Each row is a point. Each copy is the shape, with its points in the same order, turned, moved and blurred by noise. Is it also mirrored, or only turned?

Shape (5 x 2)
array([[-31,  46],
       [ 34,   0],
       [-70, -39],
       [ 31,   4],
       [ -7,  45]])
Copy 1 (5 x 2)
array([[-12,  43],
       [ 25, -18],
       [-88,  -4],
       [ 25, -16],
       [ 12,  38]])
Copy 1 is: only turned
Copy 2 (5 x 2)
array([[-60,  30],
       [ 25,  25],
       [-44, -70],
       [ 20,  24],
       [-31,  39]])
Copy 2 is: only turned

Shape (9 x 3)
array([[  4,  10,  -5],
       [-17,  40, -30],
       [ 89, -18, -18],
       [ 47,  27, -44],
       [ -4, -36, -65],
       [-43, -28, -14],
       [ -6,   6, -36],
       [-37,  25,  25],
       [  1, -69, -17]])
Copy 1 (9 x 3)
array([[  9,  15, -17],
       [-22,  44, -34],
       [ 86,  34,  23],
       [ 35,  68,  -9],
       [-16,  39,  52],
       [-38,  -8,  16],
       [-12,  35,   2],
       [-25, -14, -46],
       [  1, -14,  57]])
Copy 1 is: mirrored
Copy 2 (9 x 3)
array([[ -9,  -1, -30],
       [ -7,  31, -58],
       [ 25, -85, -47],
       [ 19, -26, -77],
       [-66, -29, -71],
       [-65,   9, -16],
       [-25,   1, -54],
       [-11,  41,   2],
       [-70, -53, -15]])
Copy 2 is: only turned
Copy 3 (9 x 3)
array([[  6,  -9,  -4],
       [ -1,  23, -32],
       [ 72, -65,  -8],
       [ 55, -11, -35],
       [-17, -53, -61],
       [-56, -25, -15],
       [ -4, -11, -34],
       [-31,  18,  21],
       [-28, -82, -10]])
Copy 3 is: only turned

Shape (7 x 4)
array([[-35, -58, -82,   2],
       [-26,  28, -31,  45],
       [ -7,  -2,  25,  46],
       [-19,  26, -10, -23],
       [-42,  16, -31,  18],
       [ 91, -45,   3,  43],
       [-26,  -1, -32, -58]])
Copy 1 (7 x 4)
array([[   6,   17,  -85,  -25],
       [  19,   10,   -2,   54],
       [ -26,  -28,   12,   32],
       [  10,   28,   18,   -6],
       [  10,   28,  -12,   27],
       [  14, -120,   -5,  -20],
       [  13,   56,    1,  -56]])
Copy 1 is: only turned
Copy 2 (7 x 4)
array([[ 21,  77,  67,  14],
       [-39,  41, -12,  22],
       [-44, -18,  13,  -7],
       [-15,  42, -23, -45],
       [-32,  57,   5,  -1],
       [ 49, -66,  15,  18],
       [ 19,  68,  -1, -61]])
Copy 2 is: mirrored
Copy 3 (7 x 4)
array([[ 21,  37,  63, -49],
       [ 39,  16,  -4,  37],
       [  0, -41, -13,  27],
       [-10,  34, -37,   0],
       [ 13,  29,   4,  24],
       [ 46, -88, -34, -57],
       [-27,  55, -19, -39]])
Copy 3 is: mirrored

Shape (7 x 4)
array([[ 45, -22, -33,  34],
       [ -9, -27, -14, -55],
       [-48, -17, -32,  -9],
       [-41, -35, -10,  -9],
       [ 42,  48,  45,  41],
       [ 79,  20,  63,  31],
       [-32,  10, -33, -46]])
Copy 1 (7 x 4)
array([[ -4, -23, -64,  30],
       [-34,  -1, -11, -49],
       [-55,   4,  16,   9],
       [-49, -24,  17,  -6],
       [ 86, -11, -14,  27],
       [ 97, -29, -41,   1],
       [-39,  31,  13, -19]])
Copy 1 is: only turned
Copy 2 (7 x 4)
array([[ 27,  10,  40,  36],
       [ 15, -43,   3, -44],
       [-29, -51,  -6,   2],
       [-30, -43,  17, -15],
       [-14,  93,   2,   0],
       [ 14, 106,  41, -21],
       [  1, -40, -35, -23]])
Copy 2 is: only turned
Copy 3 (7 x 4)
array([[-22, -12, -50,  30],
       [ 48,  26, -32, -31],
       [ -3,  44,  -5, -40],
       [  3,  20,  -4, -46],
       [ 15, -23,  36,  81],
       [ 33, -64,  12,  84],
       [ 32,  65, -16, -17]])
Copy 3 is: only turned

Shape (10 x 6)
array([[ -2,  16,  20,  11,   6,  31],
       [-51, -72, -14,  86,   4,  -8],
       [ 19,  -9,   6, -69,   5,  17],
       [ 62,  27, -40,  14, -22,  11],
       [ 48,  11, -50,  26, -75,   2],
       [ -2, -19,  50, -31, -32,  36],
       [-40,  71, -24,  25,  21,   0],
       [-76,  21,   1,  15,  38,  12],
       [  7, -18, -13,  49, -36, -41],
       [-70,  44, -47, -33,  45,  31]])
Copy 1 (10 x 6)
array([[ -7,  23,  23,  -2,  31,   1],
       [-42, -84,  56,  35, -25,  17],
       [ 38,  20, -24, -55,   6, -12],
       [ 21,  23, -46,  34,  36,  44],
       [ 15,   9, -63,  74,   5,  17],
       [ 31,  22,  20, -13,   3, -53],
       [-80,  40,   0,  -6,  27,  38],
       [-78,   3,  37, -36,  12,   6],
       [ -4,  -9,   4,  51, -39,  34],
       [-85,   8, -25, -71,  37,   5]])
Copy 1 is: mirrored
Copy 2 (10 x 6)
array([[-18,  10,  23,  30,   2,  16],
       [-23, -76, -71,  59, -30,  -8],
       [-20,  35,  10, -29,  60,  -8],
       [ 47,   5,  12, -23,  -1,  54],
       [ 48,  -3,  -7, -50, -46,  35],
       [-40,  10,  36, -15,   7, -39],
       [  3,  60, -22,  65, -19,  47],
       [-46,  35, -36,  81,   2,  10],
       [ 46, -27, -32,  15, -31, -14],
       [-55,  79, -51,  43,  26,  52]])
Copy 2 is: only turned
Copy 3 (10 x 6)
array([[ -6,  53,  24,  13,  -7,  -3],
       [ 72,  35, -64,   3, -13,  61],
       [-28, -30,  48,   6, -26, -21],
       [-48,  17,  -6,  57,  44,  -4],
       [-56,  15, -43,  86,  13,  13],
       [ -5,  17,  48,  33, -65,   5],
       [-21,  77, -31, -24,  11, -45],
       [ 20,  64, -13, -52, -26, -20],
       [ 25,  20, -53,  64,  -1,  -1],
       [-44,  40, -11, -88, -14, -27]])
Copy 3 is: mirrored

Shape (9 x 6)
array([[ 20,  74,   0,  28,  61, -47],
       [-15, -69,   1,  -3,  67,  -3],
       [ -8,  13,  51,  19, -21,  24],
       [-52, -38,  80, -33,  -1, -12],
       [ 17, -39,  51,   4, -35, -30],
       [-10, -32,  18,  42, -39, -48],
       [ 38,  42, -14, -66,  -7,  -6],
       [  8,  32, -46,  29,   6,  26],
       [  0,  36, -19,  -9,  31, -42]])
Copy 1 (9 x 6)
array([[ 84,  31,  34, -40,  29, -63],
       [-28, -29, -30,  10,  15, -21],
       [ 12,  25,  56,  32, -55, -18],
       [-65, -12,  68,   5, -39, -34],
       [-34,  42,  20, -15, -67, -33],
       [  6,  10,   7, -36, -89, -27],
       [  3,  78,  50, -40,  25,  30],
       [ 75,  22,  12,  -1, -10,  31],
       [ 36,  19,  29, -57,  18, -14]])
Copy 1 is: mirrored
Copy 2 (9 x 6)
array([[ 29,  35, -14, -15,  35, -59],
       [ 25, -98, -24,  38,   1, -19],
       [ 17,  -1,  49,  20,   5,  37],
       [ 57, -46,  30,  73, -55,  34],
       [ 14, -49,  83,  16, -34,  -7],
       [-30, -30,  72,  35, -25, -25],
       [ 28,   0,  -2, -73, -38,  10],
       [-27,  -8,  -6, -29,  37,   8],
       [ 16,   9, -19, -15, -11, -34]])
Copy 2 is: mirrored
Copy 3 (9 x 6)
array([[ 34,  29, -33, -37, -45, -63],
       [-54, -64, -50,  36,   1, -38],
       [  1,  16,  41,  54,   5, -21],
       [-14, -66,  53,  75,   0, -65],
       [ 41, -41,  11,  79,   6, -10],
       [ 32, -34,   4,  71, -49,  13],
       [ 39, -30,  24, -48,  42, -12],
       [-19,  25,  -6, -21, -13,  27],
       [ 20, -23, -12, -31, -34, -31]])
Copy 3 is: only turned
Copy 4 (9 x 6)
array([[  23,    1,  -30,   41,  105,   -8],
       [ -83,   43,   10,  -24,   30,   -6],
       [  16,   27,   60,   46,   15,  -47],
       [ -34,   20,   52,  -19,   17, -104],
       [ -40,  -20,   31,   47,   -5,  -61],
       [ -33,   -5,  -16,   51,  -16,  -62],
       [  23,  -58,   43,  -11,   32,   11],
       [  34,   27,  -10,   29,   13,   37],
       [  11,  -15,  -24,   -1,   60,  -10]])
Copy 4 is: only turned

Shape (11 x 8)
array([[ -24,   32,  -83,  -14,   71,   26,  -28,   -9],
       [ -79,  -27,   13,   46,  -18,  -72,   -1,  -38],
       [ -34,  -27,  -35,   13,   -9,   17,   -2,   43],
       [  38,   12,   17,   66,  -58,  -12,   22,   18],
       [   1,   49,   -8,  -59,   -3,   23,   33,   63],
       [  69,    6,   -6,  -15,   16,    2,  -26,   14],
       [   4,  -56,   39,   33,  -16,   13, -111,  -31],
       [   2,  -55,   40,  -30,  -39,    3,   25,   12],
       [  30,   48,  -32,   23,  -44,    3,    7,  -27],
       [  -8,   10,  -32,    0,   -1,   -4,   16,  -11],
       [   8,   -4,   57,  -16,  -19,   45,   74,   50]])
Copy 1 (11 x 8)
array([[ 40,   9,  -7, -35,  85,  80, -16, -37],
       [-46, -36,  47, -19, -40,  38, -66,  40],
       [ 20,   1, -41,  17,  31,   6, -49,  12],
       [ 44,  50,   9,  19, -76, -18, -33,  13],
       [ -8,  66, -47,  -5,  43, -22,  32, -16],
       [ 50,  24,   7, -19,  22, -31, -21, -66],
       [ 38, -90,  38,  52, -18,  -5, -52, -58],
       [-21, -19, -53,   2, -32, -48, -31, -20],
       [ 20,  63,   7,   5, -41,  38, -17, -48],
       [  8,  28, -19, -22,   3,  33, -23, -23],
       [  6,  21, -86, -11, -29, -53,  30,   9]])
Copy 1 is: mirrored
Copy 2 (11 x 8)
array([[  29,  -60,   -7,   74,   42,  -53,    0,   25],
       [ -99,  -45,  -16,    6,  -52,  -20,   35,  -51],
       [ -44,  -50,  -11,   -4,   18,  -16,   43,   54],
       [ -12,    1,  -27,  -62,  -13,   24,   82,  -21],
       [ -25,   21,    9,  -31,   90,  -17,    0,   27],
       [  58,   19,   -3,  -20,    6,  -34,   15,   24],
       [   5,    6,  -21,   13, -112,    7,   10,   49],
       [ -60,   12,  -47,  -78,  -20,  -38,   -2,   44],
       [   7,   30,  -36,   11,   22,   -8,   71,  -22],
       [ -17,  -23,  -32,    1,   16,  -27,   35,   -5],
       [ -47,    5,  -36,  -91,   59,   33,   -5,   21]])
Copy 2 is: only turned
Copy 3 (11 x 8)
array([[  8,  38, -10,  37,  46,  99, -33, -38],
       [ 60,  30,   0,  26, -40, -67, -65, -27],
       [  9,   1,  23,  19,  60,  -5, -60,  13],
       [-30,  13,  35,  25,  36, -86,  14, -17],
       [-81,  -2, -36,   7,  47,  27, -26,  43],
       [ -8,  28, -12, -22,  65,   7,  47,  -3],
       [ 83,  51,  82, -40,  10, -17,  17,  32],
       [  7, -39,  -7, -38,  18, -46, -16,  47],
       [-26,   6,   8,  63,  19, -19,  44, -15],
       [  3,  -4, -14,  29,  25,   5, -18, -19],
       [-78, -51,   5, -46,  20, -34, -30,  22]])
Copy 3 is: only turned

Shape (11 x 8)
array([[ -26,   -6,  -28,   -6,  -56,   10,    3,   50],
       [  13,  -22,   57,   18,    9,   30,   18,   21],
       [   1,   28,  -22,    5,    6,  -20,   18,  -32],
       [ -21,  -13,   24,   13,  -49,   71,   27,   16],
       [  19,   -4,  -87,   10,   17,   -8,   -2,    9],
       [   3,   -2, -105,   36,    4,   18,    2,  -20],
       [  24,  -10,  -50,   66,    6,  -58,   26,  -19],
       [  39,   31,  -53,   56,   -7,  -25,   -3,  -13],
       [   8,    8,   59,    5,  -42,   56,   -6,   45],
       [  10,  -18,  -56,   42,    8,  -31,  -37,  -48],
       [  97,  -75,   -9,  -34,  -34,   66,   19,  -89]])
Copy 1 (11 x 8)
array([[ -7, -53, -18, -40, -13,  -6,  20,  46],
       [ 38, -18,  10,  36,  24, -16, -19,  12],
       [-27,   8,   7, -34,  15, -16,  -5, -36],
       [ 51,  -7,  16,  -8,  -6,  30,  -2,  46],
       [-24, -14, -73, -66,  38, -17,   2, -13],
       [  4,  -8, -74, -85,  42,  25,   4, -29],
       [ -1, -55, -13, -54,  32, -26,  -4, -87],
       [ -1, -23, -36, -65,  23,  -9, -45, -60],
       [ 30, -25,   7,  28, -17,   3, -51,  61],
       [  4,  -8, -70, -36,   3,  -8,  11, -80],
       [133,  70, -28, -53,  14, -64,  11,  -3]])
Copy 1 is: mirrored
Copy 2 (11 x 8)
array([[ -21,   25,  -37,   -2,  -27,  -39,    5,   73],
       [  33,    2,   10,    5,  -24,  -52,    3,  -26],
       [ -15,   21,  -13,   21,   -2,   45,  -16,    4],
       [   1,   45,  -16,   10,  -69,  -67,  -23,    7],
       [  -7,    9,  -63,  -35,  -13,   53,   24,   28],
       [ -26,   18,  -82,  -40,  -41,   60,   -8,   14],
       [ -10,  -40,  -78,   27,    5,   51,   -3,   -9],
       [  14,    0,  -78,    4,   15,   46,  -32,   11],
       [  44,   38,    6,   -3,  -23,  -84,  -26,   20],
       [  -8,  -41,  -41,  -21,  -21,   69,  -36,   15],
       [  96,   15,   -5,   24, -146,   54,   -1,   -4]])
Copy 2 is: mirrored
Copy 3 (11 x 8)
array([[ -28,   14,   -1,  -44,  -47,    8,   -2,   52],
       [  48,  -21,   32,  -14,  -29,    2,  -15,  -31],
       [  -7,   17,  -18,    6,   38,   12,   39,    2],
       [  13,   34,   10,  -24,  -71,   26,  -21,  -23],
       [   7,   26,  -40,  -24,   55,   18,  -10,   65],
       [  16,   52,  -73,   -2,   34,   22,  -15,   56],
       [  37,   -5,  -71,   -5,   42,  -15,   55,   37],
       [  32,   41,  -36,   -8,   43,  -22,   38,   35],
       [  18,   22,   56,  -37,  -55,  -16,  -18,  -17],
       [   8,   19,  -71,   35,   51,  -32,   -4,   29],
       [  17,   42,  -66,  -59,   42,    1,  -79, -104]])
Copy 3 is: only turned
